Each row of a before or after table is a point. The points were changed in one or more steps. Then noise was added and the rows were shuffled. The steps act on how far a point lies along the listed directions, d1 being the first. What was done? A step turns or swaps two directions, mirrors them in a line or flattens them onto one, adds a multiple of one to another, or multiplies one. Angles are multiples of 10 degrees, from the lower direction toward the higher: turns from -170 to 170, lines from 10 to 170 but not 90. Use the fewest steps. Two steps may share a direction if one is a turn and the other turns, adds or multiplies; they go together, in the order done. Otherwise the lowest direction goes first.

Directions:
(1): [ -0.2 -19.8]
(2): [19.8 -0.2]
Before:
[[ 7.1  0.1]
 [ 4.4  7.0]
 [ 0.1  2.4]
 [-0.6  0.5]
 [-8.0 -2.3]
 [-1.0 -6.7]
 [-0.9  3.5]
 [ 5.5 -1.2]
 [-4.0 -0.3]
 [-4.0  2.6]]
After (10 x 2):
[[-1.1 -4.6]
 [-0.7  0.7]
 [-4.0 -0.2]
 [ 5.2 -0.8]
 [-0.8  2.4]
 [-4.3  1.5]
 [ 0.1  1.8]
 [ 7.2  0.0]
 [-8.0 -1.5]
 [ 4.6  5.1]]
Steps: multiply d1 by 0.7

Directions:
(1): [  5.7 -12.1   9.2   0.3 -27.9 -11.7]
(2): [ 13.6  17.8 -10.5  11.3   0.5 -20.9]
(3): [  6.9  -1.0  -1.2 -30.7   6.2 -12.2]
(4): [-26.4  11.9 -11.3  -6.3 -12.2  -5.2]
(5): [ -0.3 -22.0 -25.7   3.7   2.7  -4.0]
Before:
[[ -3.3   1.3  -6.3  -9.5   2.1  -4.8]
 [  6.8   1.8   1.8   0.5  -3.0  -3.2]
 [ -3.2   0.5   8.0  -5.5   3.3   4.6]
 [ -2.2   8.5   0.8   3.6   0.6  -1.1]
 [  7.9  -1.5  -1.8  -2.9   3.5  -2.6]
 [ -0.4  -0.4  -2.2   3.3  -2.1  -1.3]
 [  1.6   4.3  -0.6  -9.6   0.2  -1.2]
 [ -3.4   0.0  -4.4  -3.4   4.6   1.2]
 [ -2.9  -0.8   1.6  -5.0   5.4   6.3]
 [  4.6 -11.0   3.3  -8.5   6.1   5.4]]
After, 10 rows:
[[13.1  1.0 -3.5 -1.4  6.4 -9.4]
 [-5.5  4.0  3.2 -2.1  0.7  4.3]
 [ 6.5 -1.3 -1.8  7.5  1.9  0.3]
 [ 2.5  8.9 -2.4  3.6 -2.1 -2.2]
 [-3.0 -3.4  0.2  1.9 -1.8  1.9]
 [ 0.2  2.6 -6.0 -4.3  5.4 -5.0]
 [ 1.5 -2.4  3.9  8.7 -4.5  5.0]
 [ 3.4  7.7  3.7 -6.0  4.6 -5.9]
 [ 5.4  6.3 -2.9 -8.2  7.3 -6.0]
 [-1.8  7.1 -8.1  3.6 -0.7 -6.5]]
Steps: add 1 times d1 to d2; turn d2 and d3 by -110 degrees

Directions:
(1): [ -4.1  -1.5 -12.9   5.0 -36.9  -8.1   2.3   1.0  11.4]
(2): [  3.7  14.9 -19.6  31.3   9.1   7.8   4.9   1.9   1.2]
(3): [-15.1   2.4 -17.2 -13.9   0.0  22.8 -18.0  14.1   0.2]
(4): [10.7  8.0  8.4 -1.2  1.9 -8.9  2.2 36.2 11.1]
(5): [  8.7  -0.1  -1.6   1.9   7.8  -9.1 -27.2 -11.1  26.1]
Before:
[[ -1.8   3.3   1.6  -8.8  -3.3  -2.1  -0.8  14.1   1.5]
 [  1.3  -3.4   2.7  -1.1 -11.4  -6.8   7.0  -4.5  -3.9]
 [  0.4   2.0  -0.2  -3.2   4.7   4.4  -3.6   3.0  -1.7]
 [  0.9   1.2   1.7  -4.9  13.3   2.9  -7.0   8.8   4.1]
 [  1.7  -2.9   2.9  -4.4  -3.2  -2.8  -5.8  -2.4   7.0]
 [  3.4  -2.3   9.8  -5.3   1.4  -7.4   1.5  -0.2   0.3]
 [ -2.7  -0.4   8.5  -4.0   0.6   1.6   2.9  12.5  -1.6]
 [ -4.7  -4.1   2.6  -2.3  -5.9  -0.5  -1.1  -4.9   0.1]
 [  0.9  -1.3   1.9  -8.5   5.9  -2.0  -1.5   8.9   0.7]
 [  1.1   1.2   0.6   2.9   7.8   2.2   1.6   3.9  -1.3]
 [ -2.4  -5.7   0.5  -8.8  -4.1   0.4  -2.9   1.8  -0.7]]
After, 11 rows:
[[-2.7 -1.8  2.5 -3.8  7.2  3.4 -1.0 -7.9 -6.2]
 [-2.4  1.9  0.1  2.5  6.8  4.7 -2.6  4.7 -0.3]
 [-0.6  1.2  1.7  1.3  5.3  5.3  6.1  1.4 -7.0]
 [ 4.2 -0.3  2.3  1.4  9.9 -0.3  0.4  3.5 -1.7]
 [ 3.7 -0.4  5.6 -3.5 -1.8 -3.9  0.9  1.8 -0.2]
 [ 1.8 -3.1 10.1  3.2  5.1 -5.0 -1.8 -8.5  2.8]
 [ 5.7  3.0  5.9  4.9  7.4 -9.0  4.3 -7.1 -0.6]
 [ 1.8 -5.8 11.1 -6.1 -2.4 -8.6  9.0 -0.4 -3.2]
 [-0.5 -4.8  2.8 -3.5 -5.3 -3.9  0.0 -3.0  2.3]
 [ 3.3 -4.2  5.8 -3.3  5.9 -7.2  4.4 -4.2 -2.5]
 [ 0.1  3.1 -8.0  3.6  8.0  6.5 -8.0 -4.5 -1.0]]
Steps: swap d1 and d2; turn d3 and d4 by 120 degrees; multiply d5 by -1
